Rows are points. Examples show where two turns around zero, p and q, send a point. Write where each new point lands after one turn and then the other. Backwards means that the second turn is done in reverse. Each puzzle has new turns, and all numbers are rounded.
In the rows, zero is written as 100.

Turn p:
89 26 => 49 46
122 96 => 116 84
98 152 => 128 144
92 126 => 108 126
Turn q:
112 32 => 85 33
88 76 => 80 83
62 133 => 78 145
139 114 => 141 98
100 146 => 118 142
Where do these land?
q, then p: 115 67 => 80 70
q, then p: 143 108 => 130 68
p, then q backwards: 43 124 => 49 135

Turn p:
112 85 82 78 => 123 105 110 77
82 97 68 119 => 94 89 67 78
100 82 176 120 => 110 105 105 180
111 114 99 125 => 79 118 87 104
94 121 75 58 => 95 81 131 61
Turn q:
86 102 135 61 => 65 76 67 102
144 95 118 102 => 68 103 135 105
48 76 72 95 => 140 108 56 122
120 121 68 127 => 130 103 138 84
62 73 77 94 => 130 108 67 126
125 135 104 90 => 89 72 124 78
114 97 126 129 => 79 129 113 84
Where do these land?
p, then q: 119 57 108 113 => 108 94 146 86
q, then p: 108 101 37 115 => 103 158 115 127
p, then q: 119 135 120 83 => 78 110 70 71
p, then q: 61 119 118 68 => 75 138 78 126
q, then p backwards: 93 87 117 120 => 123 106 93 117

Turn p:
97 93 72 126 56 108 63 63 => 107 157 84 109 71 108 138 82
117 124 121 145 116 117 56 167 => 96 141 134 100 108 90 71 180
130 81 67 99 128 100 123 51 => 129 102 93 92 142 85 120 48
79 116 112 42 101 136 122 93 => 119 49 70 110 100 145 93 103
58 116 107 123 110 87 74 109 => 102 115 125 126 65 95 72 106
94 64 80 94 142 87 111 150 => 110 58 142 104 113 57 113 122
107 84 147 98 60 71 96 64 => 50 113 102 72 82 133 104 63
108 94 73 83 111 133 175 103 => 105 52 59 127 153 85 116 95
110 129 122 91 76 61 80 101 => 81 113 91 61 67 102 73 100
Turn q:
132 114 118 67 117 133 62 114 => 110 115 125 125 116 82 43 117
166 85 89 96 117 112 87 80 => 128 92 143 139 91 132 81 109
74 40 160 133 121 91 101 67 => 99 55 66 72 74 122 106 173
147 89 98 138 108 111 64 141 => 94 110 130 162 81 78 109 133
76 51 74 59 77 71 108 101 => 125 113 100 50 46 97 103 76
66 136 109 111 100 116 64 72 => 118 119 64 99 151 94 101 119
103 133 97 114 48 88 158 76 => 68 97 63 107 105 146 117 43
94 133 96 86 123 57 110 126 => 100 67 104 98 112 56 106 64
71 134 78 83 108 142 139 132 => 50 126 126 69 138 88 99 73
71 85 80 112 79 78 106 92 => 109 108 79 79 83 103 135 90
Where do these land?
p, then q backwards: 72 125 76 76 55 57 121 155 => 83 61 163 113 95 56 97 144
p, then q: 123 85 64 98 97 93 61 24 => 111 83 103 117 140 163 69 53
q, then p: 87 85 78 102 115 133 72 94 => 97 86 94 81 113 101 65 132
p, then q: 81 129 135 141 99 139 150 116 => 100 114 109 102 128 61 156 151
q, then p: 146 92 106 118 94 110 100 90 => 83 130 106 127 113 110 107 122
p, then q backwards: 112 106 111 64 116 106 126 106 => 93 111 124 93 125 88 115 72
p, then q: 131 56 118 111 122 99 134 75 => 109 54 108 59 128 114 92 126
p, then q backwards: 53 101 125 63 76 129 81 115 => 139 52 122 129 92 95 116 72
p, then q: 94 120 88 127 127 35 54 125 => 125 89 40 133 81 65 64 74

Turn p:
105 79 87 109 115 88 69 116 92 93 99 => 89 107 111 112 119 89 82 126 104 118 86
120 107 120 70 81 67 118 107 82 70 69 => 134 55 115 84 100 91 80 88 94 78 69
133 73 119 103 87 87 89 100 112 89 125 => 85 85 114 103 75 82 71 110 130 100 107
135 114 86 97 105 127 85 122 134 109 68 => 106 59 82 114 111 133 110 131 106 123 115
52 99 128 54 90 87 109 74 127 71 78 => 100 92 80 104 80 117 113 56 110 72 36
87 91 40 115 104 95 176 129 87 139 118 => 146 131 69 65 114 43 142 98 91 133 135
78 103 122 114 126 130 135 112 117 137 90 => 98 99 73 127 107 99 130 58 85 121 131
124 57 68 126 120 113 99 66 81 103 85 => 118 133 78 114 134 97 61 119 124 93 125
89 123 105 124 72 127 86 132 92 75 163 => 72 113 141 110 58 79 138 135 82 83 118
60 103 113 93 78 95 86 80 86 130 96 => 75 121 81 83 90 110 89 78 65 93 86
110 128 117 52 126 97 77 62 86 87 92 => 81 84 121 80 133 140 94 79 117 65 81
108 124 94 141 96 89 72 100 104 98 117 => 96 120 135 102 82 120 92 122 92 120 113
Turn q:
104 131 122 86 123 135 110 96 109 105 123 => 85 106 98 146 113 116 74 105 88 121 94
47 82 68 110 56 128 63 104 151 136 134 => 115 68 94 70 45 121 117 127 76 164 55
132 74 63 81 108 106 141 106 94 91 97 => 85 93 82 114 123 84 141 120 83 62 99
73 67 127 81 108 114 79 129 101 116 116 => 68 92 142 83 98 94 96 121 93 136 98
124 86 113 114 132 98 123 85 72 56 67 => 105 120 105 126 123 52 99 95 131 62 118
128 80 72 133 110 97 87 126 73 107 113 => 103 133 108 90 75 84 125 109 66 81 124
108 127 95 59 107 119 64 108 83 63 98 => 58 145 81 96 104 111 77 112 122 95 79
98 112 109 121 119 67 108 54 105 123 130 => 106 67 85 123 74 101 86 61 93 107 137
97 110 96 115 101 59 135 127 115 93 77 => 133 96 87 78 145 97 116 88 100 99 126
103 96 115 139 57 65 127 63 112 109 119 => 142 64 104 114 75 123 130 65 120 99 123
123 111 92 81 89 106 82 103 119 100 68 => 107 102 87 84 107 118 80 128 108 75 86
63 124 129 81 90 107 80 101 66 102 58 => 94 115 129 75 117 100 59 68 120 100 61
Where do these land?
p, then q: 95 93 139 106 43 85 141 71 112 109 99 => 94 95 82 91 53 133 127 94 141 68 75
p, then q backwards: 60 139 111 95 124 124 98 111 98 122 106 => 100 103 85 89 88 92 133 128 71 111 141
p, then q: 107 99 77 80 102 124 87 92 91 86 130 => 96 108 86 97 137 97 109 108 110 132 103
p, then q: 144 98 66 118 101 88 57 127 59 77 132 => 79 126 140 68 136 118 81 113 99 141 143
q, then p: 143 123 105 70 114 115 98 105 113 79 81 => 98 106 124 133 114 112 135 132 98 117 89
p, then q: 91 113 82 124 132 80 127 77 93 113 63 => 93 108 84 140 85 109 64 106 75 67 110
q, then p: 127 73 107 99 62 65 129 99 94 128 80 => 105 82 102 129 97 68 101 86 144 56 103
p, then q: 71 90 79 107 106 113 120 157 111 89 120 => 128 84 104 90 135 104 127 66 76 87 130
p, then q: 95 74 92 87 96 89 106 105 70 85 53 => 98 125 88 79 95 70 84 112 102 61 121
p, then q: 51 118 103 103 65 59 81 73 129 121 79 => 106 103 104 91 92 121 77 90 95 60 25
q, then p: 110 124 139 68 115 102 78 105 120 65 132 => 61 124 89 116 86 121 142 110 86 137 112
p, then q: 107 83 89 163 94 136 97 109 93 117 120 => 106 133 99 100 81 133 121 71 69 135 124
q, then p backwards: 98 73 112 79 144 121 82 68 118 108 106 => 128 59 125 104 79 104 69 131 101 99 109
